Each row of a before or after table is a point. One or more steps were done to the points. Then noise was added and the rows were shuffled. The steps act on columns, c1 being the first. What was done? A step turns or swaps two columns, mirrors them in a line or flattens them onto one, adds a multiple of one to another, or multiplies or shifts one. Angles are multiples of 10 degrees, from the lower column toward the higher: turns from -170 to 170, lines from 10 to 170 but not 90. Use the fewest steps. Two steps may share a column if one is a turn and the other turns, adds or multiplies; they go together, in the order done. Otherwise the lowest column goes first.

Before (8 x 3):
[[ -9  28  -6]
 [ -6 -14 -15]
 [ -5  15  26]
 [-15   2  22]
 [-12   1  18]
 [ 31 -34  33]
 [-26 -21  -3]
 [-24 -36  38]]
After (8 x 3):
[[-20 -14 -14]
 [-10  -1  16]
 [ 19  28  -4]
 [-50 -22  -6]
 [  9  12  27]
 [-12   3  20]
 [ -3 -38  33]
 [-59 -35  39]]
Steps: add 1 times c2 to c1

Before (11 x 4):
[[-13 -18  24   6]
 [-17   2  18  -9]
 [ -5 -41  -4 -17]
 [-15  26   9  -9]
 [ -8   4  -7 -30]
 [ 10   5   7 -24]
 [  4  13  23  24]
 [-26   5   4  20]
 [ 18  22   2 -10]
 [-23   4   2   7]
 [-16  12  10 -26]]
After (11 x 4):
[[-23  25  26 -19]
 [-23 -17  11  13]
 [ 17   7   9 -52]
 [  7  13  31  46]
 [-13   1  -4 -60]
 [ -7 -39 -33 -34]
 [-26  13  17 -52]
 [-36   6   8  16]
 [ 27  23  16 -20]
 [-41   7   7  39]
 [-29   3  19 -16]]
Steps: multiply c1 by 1.6; add 0.7 times c2 to c3; multiply c4 by 2

Before (9 x 8):
[[ 12 -30   7 -12 -26  16  18 -25]
 [ 29  16  59   0  25  21  29  -6]
 [-11 -35  -5 -19 -19 -16 -35 -19]
 [ -7 -14   2  23  50  30   9   6]
 [-38  -3  29 -27  17  -1   2 -19]
 [ -5  -4  33  16 -16 -11  17  33]
 [-40  -9  -7  33  27  29 -27  -8]
 [ 32 -18   3 -16  -7  44 -21  23]
 [ 27  27 -12  -8  -5   9  20 -15]]
After (9 x 8):
[[ 17 -10 -26  19  31   0  32 -12]
 [  3 -24 -21  10 -23  18 -13 -30]
 [ -9  -3  19 -23  42  32  12   0]
 [-58   3  -8  19  -3  41 -10   7]
 [  3   5 -40 -15  43  17 -36   3]
 [  3   3   4  10  -4  11 -29   5]
 [-27 -11  27 -27  20  28  54  -9]
 [ 25  14 -28 -24  -9 -13  -5  17]
 [-19 -24  -5  16 -17 -19  18 -29]]
Steps: add -0.7 times c6 to c7; turn c1 and c7 by -110 degrees; flatten c2 and c8 onto the line at 50 degrees; turn c3 and c4 by -160 degrees; turn c3 and c5 by -20 degrees

Before (9 x 9):
[[ -1  18  13  15 -16  11  -8   9 -11]
 [-14  14  15   8 -26   8  16   2   3]
 [ -7  22  -9  -2 -37   2   0 -20   7]
 [ 15 -60   5  -1 -33 -26  -5   3  14]
 [-12  25 -36   7 -23  -3  15  19 -15]
 [ -4  16  10 -15 -28   0  -1  18   5]
 [ 19   6  16   2 -18   3  16  15 -21]
 [  4  25  -6 -14   2  10   9  19  15]
 [-13  14  18  -1   0 -12   1  -5 -18]]
After (9 x 9):
[[-13  -5 -45 -22  -7   0  23  19 -15]
 [  3  20 -20   3  14   7   6  19  17]
 [ -4  24  -3 -28  16  -1   1  18   5]
 [ 14 -55  41 -33   1 -28 -16   2   9]
 [ -6  14 -21 -38   2  -1   5 -19   7]
 [-14  27   3 -27  -7   7  26   4   6]
 [  0  29  -2 -16 -15  13  -7   9  -8]
 [ 20  20   9 -18  -2   6   4  15 -20]
 [-13  30   6  -1   1  -9  10  -5 -20]]
Steps: add -0.7 times c1 to c7; turn c2 and c3 by -40 degrees; multiply c2 by 1.3; turn c4 and c5 by -90 degrees; turn c6 and c9 by 10 degrees
